Rows are points. Two turns around zero, p and q, are shown by what they do to some points. Where does a point land after both, in the order given? Backwards means that the second turn is done in reverse. Each puzzle has new turns, and all numbers are rounded.
In the rows, 128 means zero.

Turn p:
[142 166] => [138 167]
[140 125] => [140 126]
[103  93] => [106  91]
Turn q:
[123 162] => [161 118]
[101 121] => [133 155]
[160 102] => [ 91 110]
Where do these land?
p, then q: [137 112] => [110 125]
p, then q: [100 145] => [153 149]
p, then q: [ 90 156] => [167 154]
p, then q: [171 118] => [104  91]
q, then p backwards: [142 110] => [105 125]

Turn p:
[172 161 133 128] => [118 131 169 163]
[120  88 122 162] => [145 162  91 126]
[115 131 145 101] => [106 104 124 117]
[ 73 139 139 129] => [119 125 126  72]
[159 120 101 119] => [151 117 129 162]
Turn q:
[101  93 138 132] => [172 120 135 136]
[ 98 116 128 120] => [151 128 151 135]
[161 117 115 133] => [113 104 103 131]
[ 88 130 160 147] => [166 167 135 127]
[103 163 112  93] => [103 139 179 124]
[167 140 151 130] => [110 131  97  98]
[178 136  92 141] => [ 82 105  95 145]
Where do these land?
q, then p backwards: [149 122 126 122] => [117 121 134 111]
q, then p: [140 150  95 115] => [121 138 111  90]
q, then p: [122 121 104 113] => [115 145 108 124]
q, then p backwards: [122 148 120 112] => [131 150 144 132]
p, then q: [144 104 125 186] => [ 74 162 121 135]
q, then p backwards: [ 90 123 198 121] => [ 89 142  84 181]

Turn p:
[150 120 141 159 149 132 142  70] => [172  94 120 124 163 149 140 156]
[146 115 174 129 125 151 166 128] => [123  95 118 143 121 104 141 177]
[154 132 108 122 104 129 119 105] => [122 121 153 113 140 148 156 121]
[ 86 121 134 122 105 132  97 135] => [124 182 135 146 131 118 130 126]
[123  92 148 128 122 133 141 164] => [110 126 126 138 129  77 118 138]
[144 123 153 156 129  92 111 126] => [157 115 110 144 139 110 152 102]
[101 152  90 141 124  93 162 177] => [103 145  82  80 102 114 109  95]
[133 100 115 125 116 131 123 164] => [ 98 129 140 127 137  96 118 112]
[109 166  93  68 162 117 142 119] => [138 137 150  97  69 169  91 123]
[ 86 179 137 151 144 152  80 116] => [137 174  98 173 134 183 118 123]
[176 106 116 106 127 144 125 103] => [125  90 177 123 143 138 138 135]
Turn q:
[113 117 109 131 152 112 151 120] => [130 142 111 115 153 133 108 107]
[118 112 134 125 111 124 144 113] => [121 145 127 124 123 107 109 132]
[107 113 122 115 144 141 136 107] => [137 139  94 118 131 126 111 137]
[118 104 117 121 128 106 153 152] => [109 127 134 113 131 137  92 106]
[136 121 137  95 149 143 137 120] => [155 114 115 102 122 127 116 141]
[117 138 140 184 128 158 147 190] => [136 112 147 200 113 160 106  95]
[113 149 170 144 113  37  72 124] => [ 66 119 177 137 201 112 154 170]
[154 103 114 105 130 164  75 119] => [120  91  88 111  92 120 165 143]
[125 194 122 123 107 149 119 126] => [149 159 151 141 112 160 166 152]
[181 129 116 136 117 145 147 109] => [157 131 137 116 102  98 152  97]
Where do these land?
p, then q: [155 118 126 107 123 104 127 127] => [128 128 139 117 128  93 110 138]
q, then p: [ 96  86 124 111 101 116 138 152] => [128 190 140 149 132 133 127 114]
p, then q: [134 109  84 157 171 116  96  77] => [180  75  91 110 131 108 161 137]
q, then p backwards: [165  90 127  98 136 142 123 102] => [135 118 132 133 129  87 179 140]
p, then q: [112 160 164  99 134 103 157 120] => [107 142 167 122  80 122 136 109]
p, then q: [135 156 136 170 137 152 159 154] => [ 96 142  85 125 117 159 123 100]
q, then p: [155 112 166 111 121 148 104 157] => [119 134 142 131 148  67 140 129]
q, then p: [ 90 165 115 122 119 130 143 153] => [ 97 133 112 165 132 159 128 147]
p, then q: [109 156 110 178 110 141 106 109] => [176 145  96 129 128 164 141 112]
